Rows are points. To make a cloud, some directions were put in groups of two or more. Within a group, all points are equally far from the middle, so they leave a hole (a ring in 2 directions, a hollow ball in 3). The other directions are filled evenly. Then the cloud was stretched, turned, moved and blurred a little. How many holes are there, and how many directions does each take, smallest first?

Cloud, 13 rows:
[[-2.3  3.2]
 [-3.4 -3.8]
 [-4.4 -3.4]
 [-3.2 -3.8]
 [-3.9 -3.7]
 [-4.2  1.4]
 [-3.8 -3.7]
 [-2.7 -3.8]
 [-5.0 -3.1]
 [ 5.8  1.2]
 [-5.6 -1.4]
 [-5.5 -1.1]
 [-5.3 -2.4]]
Holes: 1 (2)

Cloud, 22 rows:
[[-5.2 -2.2 -5.2]
 [ 6.9  2.1 -2.0]
 [ 0.9  0.0 -1.5]
 [ 4.6  0.9 -4.6]
 [-2.2 -5.1  2.2]
 [ 0.6 -2.1 -3.6]
 [-1.5 -0.2 -7.4]
 [-5.7 -3.7  1.4]
 [-1.8 -0.2 -2.6]
 [ 2.8  2.7 -6.2]
 [-5.0 -2.0  0.2]
 [-2.8 -0.5 -6.0]
 [ 0.2  0.6  3.4]
 [-1.4 -5.7  1.2]
 [-1.9 -1.0  1.2]
 [-5.2 -6.6  5.7]
 [-2.0 -4.3  4.2]
 [ 0.9  1.0  3.5]
 [-0.1 -3.9  0.0]
 [ 6.8  3.1 -3.5]
 [-7.4 -7.9  4.5]
 [-4.0 -3.4 -2.3]]
Holes: 0

Cloud, 32 rows:
[[ 7.1 -0.8  1.8 -2.2]
 [ 2.4  6.7  1.8  0.7]
 [ 5.0 -0.9 -0.4  3.7]
 [ 5.8 -2.6  0.6  4.3]
 [ 0.6 -1.8  2.7  5.5]
 [ 3.8  4.6  4.1  3.2]
 [-2.0 -3.3  5.5  0.5]
 [ 4.6 -4.3  1.3  4.9]
 [-1.2  3.6 -3.2 -1.0]
 [ 2.4  3.6  0.3 -5.6]
 [ 4.3 -0.6  4.7 -1.8]
 [-5.4  1.0  2.0 -2.3]
 [ 2.5 -7.9 -3.2 -4.6]
 [ 4.0  0.4  2.5  5.2]
 [ 2.2 -0.1 -3.6  1.2]
 [ 7.3 -2.4  2.5  3.9]
 [ 4.5 -0.2  3.0  5.4]
 [ 7.0 -5.1  2.1  3.6]
 [ 3.7  3.0 -4.2 -4.8]
 [-3.5 -6.2  1.9 -1.6]
 [-1.3  4.5  4.3  2.6]
 [-2.4 -1.2 -4.5 -7.3]
 [-3.9 -3.9  3.9  0.6]
 [ 0.1  1.7  3.7  4.9]
 [ 2.1 -1.9  3.6 -3.5]
 [-3.5  3.1  1.2  1.5]
 [ 4.2 -2.0  4.6 -1.7]
 [-1.5 -2.8 -5.7 -2.2]
 [ 0.6 -8.7 -3.1  0.0]
 [ 7.5 -5.8 -0.7  0.5]
 [ 0.3 -7.6  4.2  2.3]
 [ 2.4  6.2  4.0 -0.3]]
Holes: 1 (4)
